Every row gives one point. Any point is a mix of the corners, with weights that add up to 1. It lies inside the corners' shape when no weight is negative. Is each point inside? If not, which corners have a negative weight?

Corners:
(1): [-0.39 -0.07]
(2): [0.10 0.44]
(3): [ 0.20 -0.26]
Points:
[ 0.15 -0.07] => inside
[0.24 0.46] => outside (1)
[-0.09  0.41] => outside (3)
[-0.19  0.23] => outside (3)
[0.27 0.46] => outside (1)
[0.09 0.39] => inside
[-0.11  0.35] => outside (3)

Corners:
(1): [ 0.16  0.73 -0.05 -0.46 -0.42 -0.03 -0.32 -0.31]
(2): [-0.01 -0.02 -0.16 -0.18 -0.28  0.12 -0.18 -0.14]
(3): [ 0.46 -0.11  0.19  0.66 -0.28  0.01 -0.08  0.15]
(4): [ 0.02  0.18  0.18 -0.18 -0.05  0.37 -0.01 -0.14]
(5): [-0.20  0.39 -0.05 -0.04  0.23 -0.27 -0.52 -0.06]
(6): [ 0.07 -0.25  0.26 -0.64 -0.11  0.30  0.53  0.51]
(7): [ 0.09  0.32 -0.31 -0.52  0.13  0.34  0.45  0.53]
(8): [-0.11  0.82  0.23  0.11 -0.34  0.41  0.24  0.40]
(9): [ 0.12  0.06  0.23 -0.19  0.10  0.42 -0.29  0.28]
Points:
[ 0.00  0.24  0.00 -0.16 -0.09  0.16 -0.07  0.04] => inside
[ 0.09  0.19  0.13 -0.39 -0.18  0.21  0.10  0.19] => inside
[-0.19  0.53 -0.22 -0.66  0.01  0.01  0.09  0.22] => outside (3, 4, 9)
[ 0.10  0.54 -0.06 -0.20 -0.06  0.21 -0.03  0.09] => outside (2, 6)
[ 0.25  0.05  0.14  0.26 -0.17  0.10 -0.09  0.13] => inside

Corners:
(1): [ 0.36 -0.07 -0.21  0.31  0.04 -0.25 -0.20  0.04  0.03 -0.14 -0.26  0.08
 -0.18  0.28  0.06  0.27  0.12  0.00]
(2): [ 1.21 -0.15  0.20 -0.17 -0.10 -0.01 -0.16 -0.04 -0.01  0.11 -0.12 -0.19
 -0.19 -0.04  0.10 -0.55 -0.06 -0.25]
(3): [-0.11 -0.25  0.30 -0.20 -0.12 -0.22  0.14  0.08  0.26 -0.14  0.62  0.23
 -0.29 -0.03 -0.29  0.07  0.06 -0.15]
(4): [ 0.00 -0.30  0.39 -0.30 -0.12 -0.31  0.17 -0.06  0.00  0.37 -0.31  0.06
 -0.05  0.21 -0.19  0.45  0.53  0.23]
(5): [-0.22 -0.35 -0.38  0.87  0.04 -0.06 -0.82  0.07  0.29  0.34  0.00 -0.02
 -0.29 -0.23  0.07  0.03  0.17  0.17]
(6): [ 0.20  0.21  0.23 -0.16  0.01  0.46  0.39  0.03 -0.06 -0.43 -0.33 -0.08
  0.24  0.30  0.25  0.14  1.67  0.20]
(7): [ 0.30  0.09 -0.05 -0.09 -0.55  0.71  0.18 -0.16  0.08  0.64 -0.27  0.45
  0.50  0.45 -0.76 -0.06  0.17  0.29]
(8): [ 0.06 -0.07 -0.32  0.46  0.03 -0.02 -0.06 -0.13  0.31 -0.21 -0.15  0.21
  0.14 -0.01 -0.81 -0.78 -0.35  0.18]
(9): [ 0.01 -0.37  0.14 -0.11 -0.03  0.00  0.29 -0.08  0.44  0.00 -0.38 -0.02
 -0.22 -0.13  0.16  0.20 -0.07 -0.17]
(10): [ 0.27 -0.20 -0.22 -0.26  0.31  0.24 -0.10 -0.39  0.19 -0.27  0.32 -0.02
  0.08  0.03 -0.03  0.39  0.05  0.27]
(11): [ 0.20 -0.03  0.57 -0.13  0.09  0.09 -0.17  0.12  0.18  0.04 -0.36  0.27
  0.10  0.19 -0.24 -0.09 -0.13 -0.11]
(12): [ 0.00 -0.25  0.04  0.64 -0.21 -0.09  0.30  0.24 -0.46  0.10  0.39  0.20
  0.71  0.19 -0.20  0.18  0.32  0.13]
(13): [-0.10  0.03 -0.02 -0.23 -0.16 -0.20  0.20 -0.21  0.08  0.32 -0.28  0.46
 -0.06 -0.40 -0.03  0.27 -0.29  0.00]
(14): [ 0.06  0.38  0.20 -0.10 -0.20 -0.27  0.14  0.99 -0.14  0.68  0.26 -0.03
  0.05  0.24 -0.11 -0.19  0.58  0.05]
(15): [ 0.21 -0.45 -0.06 -0.04  0.05  0.21  0.40 -0.01  0.11 -0.11 -0.37  0.42
 -0.11 -0.08 -0.53  0.30  0.12  0.24]
(16): [ 0.06 -0.20  0.39 -0.22  0.10 -0.30  0.04 -0.10 -0.05 -0.24 -0.29  0.13
 -0.11 -0.17 -0.33 -0.19 -0.01 -0.99]
(17): [ 0.10 -0.31 -0.04 -0.25 -0.08 -0.17 -0.25  0.49  0.18 -0.31 -0.05  0.26
  0.00  0.19  0.00 -1.13  0.58 -0.24]
(18): [ 0.00 -0.30  0.50  0.19 -0.22 -0.06  0.01  0.05 -0.38  0.24 -0.35 -0.10
 -0.14  0.24  0.19  0.38  0.02 -0.18]
(19): [-0.12 -0.29 -0.04  0.04  0.40 -0.25  0.27  0.13  0.06  0.27  1.18  0.39
 -0.19 -0.05  0.01  0.24 -0.29 -0.04]
Points:
[ 0.00 -0.21 -0.01  0.21 -0.01 -0.07 -0.19  0.06  0.13  0.12  0.01  0.11
 -0.11 -0.05 -0.12  0.01  0.15 -0.04] => inside
[ 0.13 -0.15  0.18 -0.10 -0.07  0.02  0.10  0.03  0.00  0.09 -0.06  0.12
  0.01  0.02  0.00  0.08  0.25 -0.05] => outside (1, 8)
[ 0.20 -0.08  0.03  0.08  0.04 -0.11 -0.06  0.11 -0.04  0.05 -0.04  0.11
  0.02  0.05 -0.11 -0.09  0.18  0.02] => outside (3, 7, 9)
[ 0.19 -0.14  0.11  0.14 -0.13 -0.05  0.03  0.01  0.00  0.18 -0.23  0.07
  0.02  0.02 -0.20  0.13 -0.03  0.00] => outside (6, 17, 19)

Corners:
(1): [-0.14 -0.76  0.30  0.07 -0.04 -0.05  0.51  0.36 -0.16 -0.03  0.03 -0.09
  0.25  0.00  0.12 -0.01  0.21  0.10 -0.04 -0.16]
(2): [-0.15  0.31 -0.05 -0.04  0.34  0.12 -0.17  0.17 -0.07 -0.17 -0.32  0.72
  0.68 -0.24 -0.42 -0.02 -0.06  0.43  0.77 -0.14]
(3): [-0.57 -0.21  0.05 -0.26  0.43 -0.30  0.14  0.05 -0.41 -0.42  0.36 -0.25
 -0.24  0.11 -0.11 -0.13 -0.17 -0.13 -0.40 -0.47]
(4): [ 0.31  0.44  0.03  0.06  0.28  0.04 -0.53  0.82  0.05  0.33  0.20  1.09
  0.74 -0.27 -0.43  0.07  0.03 -0.05  0.61 -0.36]
(5): [ 0.21  0.41  0.00  0.58 -0.09  0.09 -0.32 -0.27 -0.42  0.55 -0.69  0.65
  0.06  0.21  0.77  0.13 -0.06 -0.20  0.12 -0.09]
(6): [-0.07  0.39 -0.07  0.02  0.07 -0.03 -0.31  0.36 -0.13  0.31 -0.67 -0.02
  0.01  0.02  0.38  0.42  0.12 -0.19  0.38  0.04]
(7): [-0.34 -0.39 -0.03  0.26  0.16  0.30  0.01  0.14  0.11 -0.25  0.50 -0.10
 -0.02  0.06  0.15  0.35  0.15  0.34 -0.62  0.05]
(8): [-0.09  0.15  0.03 -0.09 -0.17 -0.25 -0.54 -0.22 -0.35  0.32 -0.41  0.19
 -0.06  0.04  0.14 -0.07 -0.18  0.02 -0.40  0.24]
(9): [-0.38 -0.80 -0.56 -0.03  0.07  0.00  0.22  0.22 -0.33 -0.19  0.37 -0.13
 -0.30  0.04  0.05 -0.44  0.03 -0.09 -0.28  0.13]
(10): [ 0.11  0.24  0.17  0.20  0.12 -0.26 -0.39 -0.32 -0.08  0.55 -0.12 -0.04
 -0.23  0.05  0.04  0.02  0.11 -0.12  0.37  0.27]
(11): [-0.26 -0.17 -0.24  0.14 -0.51  0.05  0.14  0.18 -0.16 -0.27  0.50 -0.59
  0.06  0.44  0.08 -0.03 -0.14 -0.13 -0.14 -0.05]
(12): [-0.21 -0.49  0.08 -0.34  0.22  0.37 -0.10  0.21  0.04 -0.11  0.32 -0.25
  0.10  0.26  0.09 -0.40  0.10 -0.37 -0.42  0.05]
(13): [-0.20 -0.48  0.18  0.02 -0.14  0.02 -0.22 -0.04 -0.48 -0.69  0.52 -0.48
  0.20 -0.41  0.02 -0.12  0.18 -0.02 -0.27  0.02]
(14): [ 0.41  0.66 -0.04  0.06  0.43 -0.27  0.21  0.67  0.60 -0.16 -0.47  0.37
  0.82 -0.56 -0.17 -0.25 -0.14  0.20  0.41 -0.19]
(15): [-0.26  0.33  0.29  0.03  0.07 -0.08  0.00 -0.09 -0.24  0.28 -0.35  0.21
  0.17 -0.12  0.23  0.41 -0.13 -0.55  0.19  0.58]
(16): [-0.12 -0.54 -0.16  0.29 -0.03 -0.09  0.07 -0.15  0.00 -0.39  0.38 -0.10
  0.04 -0.14 -0.36  0.05  0.12 -0.47 -0.54 -0.21]
(17): [ 0.37  0.08 -0.43 -0.10  0.23  0.07 -0.34 -0.37 -0.20  0.22 -0.11  0.14
 -0.04 -0.06  0.59  0.42 -0.34 -0.21  0.27  0.35]
(18): [ 0.11  0.31 -0.07 -0.10  0.20  0.35  0.04 -0.22 -0.34  0.92 -0.39 -0.18
  0.30 -0.01 -0.08  0.20 -0.10 -0.19 -0.09 -0.07]
(19): [-0.16 -0.37  0.19  0.05 -0.11  0.43 -0.23  0.15 -0.25 -0.38  0.07  0.01
  0.00 -0.25 -0.16 -0.40 -0.72 -0.29 -0.23 -0.14]
(20): [ 0.20 -0.15 -0.06 -0.10 -0.02  0.25  0.38  0.31 -0.48 -0.49  0.18 -0.35
 -0.28  0.10 -0.21  0.24 -0.02 -0.05 -0.33 -0.07]
(21): [-0.15  0.05 -0.21  0.37  0.22 -0.12 -0.59  0.06 -0.58  0.35 -0.51  0.10
  0.04  0.36 -0.16  0.24 -0.32 -0.26 -0.26  0.65]
Points:
[-0.15 -0.26 -0.08  0.06  0.07  0.07  0.01  0.13 -0.20 -0.11  0.14 -0.06
  0.01  0.00  0.03  0.01  0.01 -0.01 -0.20  0.04] => inside
[ 0.07  0.05 -0.07  0.01  0.13  0.01  0.00  0.18 -0.09 -0.08 -0.07  0.05
  0.15 -0.09  0.00  0.03 -0.08 -0.06 -0.02  0.01] => inside
[-0.13  0.00  0.08  0.08  0.02  0.12 -0.29 -0.01 -0.25  0.12 -0.06  0.15
  0.14  0.01  0.07  0.11 -0.13 -0.17  0.01  0.04] => outside (9, 14, 20)
[-0.10  0.07  0.04  0.02  0.07 -0.01 -0.14  0.02 -0.21  0.08 -0.16  0.14
  0.15 -0.06  0.07  0.11 -0.09 -0.14  0.03  0.16] => inside
[-0.26 -0.46 -0.07  0.36  0.00 -0.21  0.06 -0.33 -0.39 -0.03  0.18 -0.45
 -0.26  0.00  0.22 -0.01 -0.19 -0.28 -0.44  0.21] => outside (2, 4, 6, 8, 12, 20)
